Rows are points. Each copy is the shape, with its points in the same order, stretched, turned, moved and blurred by noise. Some copies are also mirrored. Which?
In the rows, zero is written as 128.

Shape:
[[109 127]
 [ 85  75]
 [100 129]
 [151 153]
 [167  64]
 [142 174]
 [126 133]]
Copy 1:
[[130 122]
 [148  87]
 [125 122]
 [142 153]
 [203 108]
 [121 157]
 [136 136]]
Copy 1 is: only turned
Copy 2 (7 x 2):
[[142 149]
 [121 198]
 [151 151]
 [131 107]
 [ 51 162]
 [155  98]
 [135 136]]
Copy 2 is: only turned
Copy 3, 7 rows:
[[103 125]
 [ 77  87]
 [ 96 129]
 [144 134]
 [127  72]
 [141 142]
 [123 129]]
Copy 3 is: only turned
Copy 4 (7 x 2):
[[102 140]
 [ 75  94]
 [ 99 144]
 [136 146]
 [137  61]
 [134 170]
 [110 140]]
Copy 4 is: only turned

Shape (10 x 4):
[[112 101 212 162]
 [140 111 109  88]
 [132 111 121 179]
 [149 102  93 133]
 [138 110 132 155]
 [123 145  72 112]
 [178 177 121  95]
 [127 149 127 154]
 [167 111 151 132]
 [131  98  93 140]]
Copy 1, 10 rows:
[[189 129 119 174]
 [128 103 147 110]
 [126 140 136 168]
 [101 122 148 138]
 [133 128 132 158]
 [104 140 141 105]
 [114 107  93 106]
 [135 148 115 144]
 [134 100 119 153]
 [120 133 158 136]]
Copy 1 is: only turned
Copy 2 (10 x 4):
[[161 118 222 104]
 [112 102  94  94]
 [126 133 142 178]
 [102 105 102 151]
 [123 113 142 150]
 [140 143  48 139]
 [154  63  45 144]
 [161 139 107 162]
 [118  65 139 132]
 [108 133 116 146]]
Copy 2 is: only turned
Copy 3, 10 rows:
[[ 23 111 100  82]
 [150 154 193 117]
 [157  96  98 104]
 [189 128 157  99]
 [140 119 118 100]
 [190 129 153 167]
 [160 221 112 152]
 [138 127  90 147]
 [129 167 127  77]
 [179 106 160 105]]
Copy 3 is: mirrored
Copy 4 (10 x 4):
[[164 189 155 127]
 [121 115 120 151]
 [109 146 184 140]
 [100 119 146 156]
 [119 147 164 147]
 [105  96 137 129]
 [175  91 146 145]
 [135 137 165 118]
 [149 141 150 166]
 [ 96 126 151 149]]
Copy 4 is: mirrored

Shape, 11 rows:
[[ 88  96 106 214 155 115]
 [125 127 112 120 207 116]
 [125 107 132 137  66 144]
 [178 151  89 107 105 110]
 [177 107 123 148 156 130]
 [ 89 120 175  90  89 121]
 [118 114 130  83 148 154]
 [116 154 120 161  89 120]
 [152 140 134  83 144 185]
 [119 179 127 145 191 117]
 [118 123 109 134 111 128]]
Copy 1 (11 x 6):
[[159  61 118 129  75 172]
 [108  87 156 165 133 181]
 [141 111 120  92 134 113]
 [ 93 115  86 144 154 115]
 [131  63 128 148 148 136]
 [128 148 177 103 136 110]
 [107 107 164 116 158 153]
 [149 136 104 128 126 125]
 [123 118 146 121 201 145]
 [142 127 130 174 137 169]
 [122 109 111 116 123 139]]
Copy 1 is: only turned
Copy 2 (11 x 6):
[[152  21 156 189  99 145]
 [170  95 126 167 131  75]
 [116 142 101 166 139 178]
 [117 212 143 160 145 123]
 [130 115 138 166 175 110]
 [180 135  68 146 133 167]
 [148 138  73 166 140 107]
 [126 143 141 136 118 162]
 [106 174  73 133 164  93]
 [155 110 142 116 124  86]
 [132 133 118 170 119 142]]
Copy 2 is: only turned
Copy 3 (11 x 6):
[[ 80  76  92 161 216 110]
 [142 108 159 109 197 147]
 [119 146  89 149  80  94]
 [109 163 125  83  93  73]
 [125 149  77 111 128 127]
 [152 142 172 167 102 157]
 [167 130 149 135 122 144]
 [ 87  85 109 134 113  88]
 [179 109 104 109  74 135]
 [116  43 153 100 174 144]
 [115 125 111 137 129  98]]
Copy 3 is: only turned
Copy 4 (11 x 6):
[[114 128  99 201 114 113]
 [132 104 108 114 141  77]
 [120 129 122 164 103 188]
 [136  96 188 123 100 142]
 [141  71 126 147 119 124]
 [118 152 133 115 155 168]
 [130 121  91  99 122 135]
 [137 141 158 172 111 160]
 [169 106 108  96 119 144]
 [185 115 132 130 142  88]
 [126 133 137 143 101 139]]
Copy 4 is: only turned

Shape:
[[124 110 158 129  98 113  89 143]
 [118 164 107 121 153 112 140 117]
 [171 133 109 111 141 144  68 165]
 [190 108 108 110 117 149 142 114]
 [124 137 134 110 102 152  90 170]
 [171 122 123 130 104 152 100 150]
 [116 120 134 120 140 149 131 167]
 [147 114 181 130 124 145  95  77]
 [117 163 120 178 113  79 113 112]
 [129 127 179 108  95  94 144 128]
 [136 120 181 136 108  59 153  84]
 [188 127 120 110 188 151 157 171]
 [117 112 107 166 147 145 152  97]
 [118 102 112 108 113  56 111  92]]
Copy 1, 14 rows:
[[179 143 150 121  92 116 158 140]
 [ 68  88 153 148 158 130 121 120]
 [ 66 159 207  89 121  99 139 151]
 [ 78 135 156  79 133 101 114  80]
 [146 149 190  99 135  78 132 153]
 [111 162 172  84 108  77 134 131]
 [129 137 168 107 122 103  92 155]
 [142 147 157 151  91 117 144  85]
 [118 100 101 162 115 124 183 139]
 [167  87 137 143  83 126 152 109]
 [153  69  90 174  67 158 173  91]
 [ 10 120 196  93  97 108  65 154]
 [111 138 111 128 143 122  90 108]
 [139  90 114 134 138 181 177  82]]
Copy 1 is: only turned
Copy 2:
[[ 82 100 141  95 133  87 140 132]
 [166 114 136 110 128 170 117 138]
 [119  96 139  62 122 108  95  59]
 [175 130 103 101  70 111  93 102]
 [123  72 154 106 139  92 126  93]
 [143 115 132  91 112  92 108  88]
 [117  89 128 161 128 114 104 107]
 [103 152  86 100  99 135 195 127]
 [149 140 155  79 164 146 134 176]
 [105 109 170 136 101 122 153 147]
 [ 99 154 138 116  95 149 160 190]
 [139 129 125 165  84 158  70  47]
 [162 146  66 145 125 135 110 162]
 [103  96 116  50 110 112 104 189]]
Copy 2 is: mirrored
Copy 3, 14 rows:
[[141  96 122 114 140 154 118 133]
 [168 127 106 137 118 104 109 141]
 [157  91 167 121 151 111 171 169]
 [120 110 156 147  88 132 176 167]
 [146 116 158 113 158 130 121 172]
 [134  97 174 118 127 126 150 149]
 [141 154 139 106 147 134 128 145]
 [ 95  89 138 152 136 145 130 133]
 [170  84  91 121 112 107  88  99]
 [154 107 105 125 111 187  86 129]
 [135  89  64 145  96 184  97  91]
 [163 146 156 144 113 134 188 134]
 [115 152 113 119 111 101 132 120]
 [143  88  57 121  89 131 130 143]]
Copy 3 is: only turned

Shape:
[[ 94 131 109 156 150 124 136  76 141 115 133]
 [117 132 131 137  97 113 171 110 120 132 165]
 [130 129 118  84 132 110 139 166 149 127 132]
 [112  62 165 164 138 134 104 119 168 177 132]
 [116 100 142 171  67 166 135 101 108 133  97]
 [150 117  69 136 170 128 107 156 163 139 180]
 [ 84 103 135 127  82 150  92 172  80  71  95]
 [135 111 102 208 143 123 106 104 115 153  71]
 [161 118 151 158  93 150 154 133 130  79 121]
 [134 129 115 119 168 115 117 113 121 145 161]
 [114 153 189 139 155 149  88 144 122  75 175]
 [211 113 152  60 115 143 126 142  88 142 140]
 [134 120  81 160 135 107  95  96 135  92 122]
 [114 153 131 154 128 166 124 112 170 136 172]
 [ 98 108 134 136 131 200 165 126 100 141 133]
 [125 134 110 153 127 128 135 104 113 108 144]]
Copy 1:
[[164 132 164 107 173 104 107 135 137 112 129]
 [173 120 173 124 141 148 127 129 103 139 140]
 [123 126 148 136 120 139 136  96 126 141 115]
 [ 99 143 167 106 111 111 112 174  96  61 120]
 [169 150 142 121 122 157 108 206  95 116 102]
 [110 100  96  90 125  90 127  80 137 126 158]
 [127 155 117 157 102 182  64 174 134 152 113]
 [144 177  94 102 164 117 134 168 130  84 131]
 [127 135 145  85 141 164 118 162 122 161 114]
 [133 134 120 121 153 100 112  89  97 125 139]
 [ 71 133 147 134 133 111  69 164 105 185 148]
 [114 139  83 125 121 144 124  83  31 160  91]
 [142 124 103  97 184 132 105 124 149 115 134]
 [130 106 157 120 124  93 122 171 109 143 137]
 [170 154 153 108  93 102  95 152  94 139 107]
 [159 129 130 107 160 126 108 127 122 142 136]]
Copy 1 is: mirrored
Copy 2, 16 rows:
[[117 149 144 113 125 157 188 126 110 118 100]
 [121  91 120 120 134 122 137 161 175 132 119]
 [141 145 111 150  99 104 108  95 143 129 128]
 [ 90 156 157  72 157 169 108 187 143  87  87]
 [101  76 148  68 160 159 131 108 133  81 123]
 [104 165 155 127 124  69 128 149 122 159  86]
 [161  90 154 150 106  85 123  51  99  52 162]
 [114 155 197  71 186 182 162  84 105 112 100]
 [141 129 119  80 163 102 139 120 161 106 144]
 [116 158 137 117 106 139 128 148 118 146 119]
 [126 169 148 126 112 100 146 187 126  89 172]
 [123 123  86  95  86 133  51 128 139 149 166]
 [155 158 141 121 155 132 171 105  83 128 103]
 [ 57 138 136 104 132 115 150 170 144 118 109]
 [ 78 100 152  76  83 127 121 102 145 101 133]
 [130 129 133 109 134 124 158 127 127 133 126]]
Copy 2 is: mirrored
Copy 3 (16 x 11):
[[115 132 125 140 198 143 130 159 112 121 127]
 [109 168 143 130 152 148 125 126 140  96 120]
 [116 159 156 121  81 100 128  87 152 135 123]
 [100 144 155 103 181 170 161 121 110 121 183]
 [118  94 113 128 155 187 134 117  87  73 135]
 [154 180 147 136 188 110 143 105 186 134 171]
 [114  95  99 122  93  99 149  75  61  69 134]
 [189 101  98 147 194 199 128 164  73 121 174]
 [143 110 129 110 136 144 173 108 122  88 101]
 [123 170 117 127 164 128 134 139 157 136 152]
 [110 149 128  77 121  67 182 124 149  78 138]
 [114 143  92 101  72 134 139  70 192 120 135]
 [169 130 114 125 208 135 132 140  98 143 129]
 [125 146 160 123 172 123 129 125 178  87 149]
 [ 77 101 114 174 147 146 157 114 148  66 135]
 [138 138 113 134 176 140 135 143 131 108 127]]
Copy 3 is: only turned
Copy 4:
[[121 134 111 160 103 176  56 140  91 100 148]
 [137 124 115 173 169 154 128 152 126  99 113]
 [119 128 124  88 182  90 120 126 131 128  91]
 [105 100 142  84 131 216 147 122 123 173 166]
 [ 89 113 105 162  77 155 180 116 122 113 139]
 [121 113 192 134 179 146  33 158 135 179 107]
 [ 56 180 118 120 101 122 164  45 136 113  99]
 [110 125 147 110  29 191 111 175 152 104 157]
 [ 69 163  84 157 125 131 142 177 105 127  86]
 [160 145 146 132 142 147  91 137 113 139 145]
 [153 210  71 157 135 189 107 118 102 179 123]
 [152 156 134 112 172  52 217 121  97 170 126]
 [ 78 157 147 153 108 150  41 155 128 124 170]
 [140 100  88 185 137 170  72 137 112 173 126]
 [132 101 120 155  89 146 159  91  67 123  62]
 [118 151 119 174 117 151  84 148 108 109 128]]
Copy 4 is: only turned

Shape:
[[122 135 100 138 126 159 104 137  91 156  88 166]
 [157 170 146 101 101  96 144 133 160  94 121 167]
 [116  96 176  85 155 114 171 148 111 153 157 112]
 [105 126 119 160 172 126 136 172  97  82 129  78]
 [ 85 170 175 128 102 173 158 113 167  94 102 149]
 [ 85 149 169 104 156 134 114 148 166  85 162 168]
 [153 156  98  84 100 175 119 153 103 147  78 144]
 [107  91 128 156 102 147 126  91 119 148 164 123]
 [117 170 142  99 150 124 125  91 151 129 109  93]
 [124 129  90 164  98 149 173 110 130 143 126 109]
 [ 96  91 157 101 176 107 165 154 147  79 117 100]
 [107 173 116  89 168 148 162 144 170 141 129 100]
 [ 68 180  89 110 170  90 141 168 110 126 143 120]
 [119 132 134 137  95  92 100 104 175 107 103  86]
 [123 114 156 136 107 120 125 140 150 141 136 103]
 [108 114 123 170 175 103  92 157 123 162 148 118]]
Copy 1, 16 rows:
[[137 124 146 111 102 101 136 131  72 118  76 154]
 [130 115  91 204 109 117 149 128 166 131 156  89]
 [174  88 144 140 157 150  41 141 181 102 130 126]
 [111 124  92 141 159 185 114 129 101  82 143 149]
 [120 135 126 150 116 166 166  82 161 133 106 126]
 [109 163  99 151 146 146  97 106 176  96 112  90]
 [129 120 166 138  52 122 129 143  94 129 100 145]
 [172 157 128  60 162 124 151 125 113 115 128 152]
 [130 147  97 148 124 174 113 120 129 183 128 153]
 [138 126 142 107 142 124 159 111  95 127 163 163]
 [116  89  63 131 150 178  84 106 184  97 141 127]
 [ 87 135 140 160 126 165  67 107 146 151 150 137]
 [ 95 151 124 184 149 130  72 122 132 108 148 181]
 [ 86 135  54 121 148 159 195 157 154 156 141 138]
 [112 105 118 124 165 154 142 163 161 115 132 116]
 [ 93 118 108 117 203 126  96 160 115 105 105 125]]
Copy 1 is: only turned
Copy 2 (16 x 12):
[[145 166 136  85 133 147 102  40 109 108 147 118]
 [185 117 158 136 128 124 190 161 119  66 166 108]
 [ 70  69 150 101 128  88 148 137 130 121 134 188]
 [139 114 129  77 174 119  42 141 131 125 115 133]
 [213 112 184 193  97 155 145 106 127 126  92 167]
 [199 106 142 116 166 140 172 130 157 174 110 158]
 [153 190 128 101 119 173 127  69 119  63 194 148]
 [112  86  78 125 117 131 124 109 140 150  71 125]
 [135 124 147 205 162 120 136 151 137 134 140 140]
 [128  74 127 143  98 144  96 111 124 107 126 101]
 [122  96 198 106 149 140 117 181 125 133 122 163]
 [147  86 153 159 140 150 119 139 145 160 182 156]
 [141  71 141  97 223 122 109 117 152 128 158 106]
 [149 118 107 193 167 152 146 179  98 105 101 113]
 [127  85  93 141 130 133 136 143 106 124 111 147]
 [110  98  85  85 175  98  88 107  97 182 124 110]]
Copy 2 is: only turned
